Each row is a point. The ring and each string are closed loops that go straight from each point to the next, and from the last back to the first. Before rounding, they use only three directions, however many columns there are. Count how often each string passes through the ring. Passing back the other way cancels.

Ring, 7 rows:
[[ -3  11  -7  25]
 [  5  10 -11  -7]
 [  8  -9 -13 -54]
 [  9 -23 -10 -45]
 [ 10 -37   0  19]
 [  2 -30   3  59]
 [-11  -6   0  63]]
String, 29 rows:
[[ 11 -35  12 119]
 [ 10 -30  11 118]
 [-17 -16   4  86]
 [-26  -4  -6  21]
 [ -6  -8  -6  11]
 [ -5  -6  -5  18]
 [-13   0  -8   5]
 [  7  -3  -4  30]
 [ 22  10  -5  43]
 [ 20  18 -10   9]
 [ -5  15 -16 -39]
 [ 17  10 -14 -31]
 [ 22   7 -13 -34]
 [ -2   7 -16 -54]
 [-14   1 -14 -40]
 [  5  -4  -9  -9]
 [ 26   3  -8   1]
 [ 21  16 -11  -3]
 [ 24  17  -7  31]
 [ 13   9  -5  40]
 [ 10  15  -2  75]
 [ -8  13  -2  74]
 [-26   4  -7  27]
 [-16  -5  -6  20]
 [  1 -13  -3  31]
 [ -6 -12  -5  16]
 [ 15 -27   6  87]
 [ 18 -37  12 121]
 [ -6 -29   6  84]]
Times through: 3

Ring:
[[ 44 -10   7  -5  18  48  45  48]
 [ 25  -5  -6  41  -3  33  -7  33]
 [ -1   7 -12  67 -20  14 -57   9]
 [-33  26  -6  49 -25  -2 -91 -24]
 [-31  30   3  19 -20  -8 -73 -31]
 [ -1  20  10  -6 -10  -7 -22 -16]
 [ 23   9  14 -20   1   4  18   5]
 [ 45  -5  16 -34  19  34  60  35]]
String:
[[ -30   19  -19   94  -37   -3 -111  -16]
 [ -52   30  -11   66  -27    8 -121  -27]
 [ -25   22    2   22   -9   17  -61  -11]
 [   2   12    2   19   -8   12  -28    3]
 [ -23   24   -6   50  -30  -13  -81  -24]
 [ -49   37   -3   45  -34  -22 -112  -47]
 [ -52   41    6   13  -22  -13  -98  -48]
 [ -38   35   11   -7  -10   -1  -67  -35]
 [  -4   16    7    3   -5   11  -26   -4]
 [   7   12    2   21  -13    2  -24   -1]
 [   5   17    4   16  -20  -17  -27  -15]
 [   9   19   13  -14  -13  -19   -6  -18]
 [  16   15   19  -38    4    3   18   -4]
 [  28   10   24  -56   14   12   46    7]
 [  51    1   23  -53   14    9   72   20]
 [  46   -2   12  -19    5   11   48   24]
 [  25    3    2   19   -8    7    1   14]
 [  41   -4    5    8   -2   13   28   26]
 [  67  -15   18  -42   29   48   94   57]
 [  70  -19   23  -60   45   72  112   71]
 [  60  -16    8   -9   19   45   67   56]
 [  27    0    1   22   -4   18    4   22]
 [  17    5    1   21   -6   15   -9   14]
 [  38   -8   -7   45   -9   19    6   33]
 [  44  -16  -10   53   -1   42   14   53]
 [  28  -11  -10   53    1   49   -5   48]
 [   7    2   -2   29    3   42  -21   26]
 [   4    8    1   23   -3   25  -25   13]
 [   8    7   -7   48  -18    6  -37    7]
 [  -8   10  -20   95  -37   -4  -84   -3]]
Times through: 3
String (25 x 8):
[[ 54 -12  22 -57  41  67  90  59]
 [ 63 -17  11 -20  24  50  77  59]
 [ 40  -6   1  21  -3  18  20  30]
 [ 28  -1   6   1   6  29  18  27]
 [ 45  -9  21 -52  39  66  76  53]
 [ 30   0  17 -35  24  47  43  34]
 [ 16   6   4  10  -3  16  -5  12]
 [ 40  -1   8  -5   1  11  33  22]
 [ 45   2  15 -25   1  -1  48  14]
 [ 19   9   3  17 -14  -6  -9   1]
 [  2  14  10  -7   0  15 -13   0]
 [-30  34  16 -24  -7  -6 -48 -36]
 [-32  32  13 -15  -4   6 -53 -28]
 [ -6  17   4  12  -9   8 -34  -6]
 [-20  25  -5  49 -34 -24 -79 -30]
 [-10  19   2  23 -15   1 -47 -11]
 [-32  29   9  -1  -8   7 -61 -25]
 [-37  34  10  -4 -11  -1 -67 -34]
 [ -1  15   4  13 -10   4 -30  -5]
 [  3  17   1  27 -25 -22 -37 -17]
 [ 12  18  11  -8 -15 -21  -7 -17]
 [ 35   9  19 -39   3  -4  42   4]
 [ 46  -1  13 -20   4   8  49  21]
 [ 24   3   4  10  -4  13   5  15]
 [ 34  -2  16 -31  21  41  45  33]]
Times through: 1
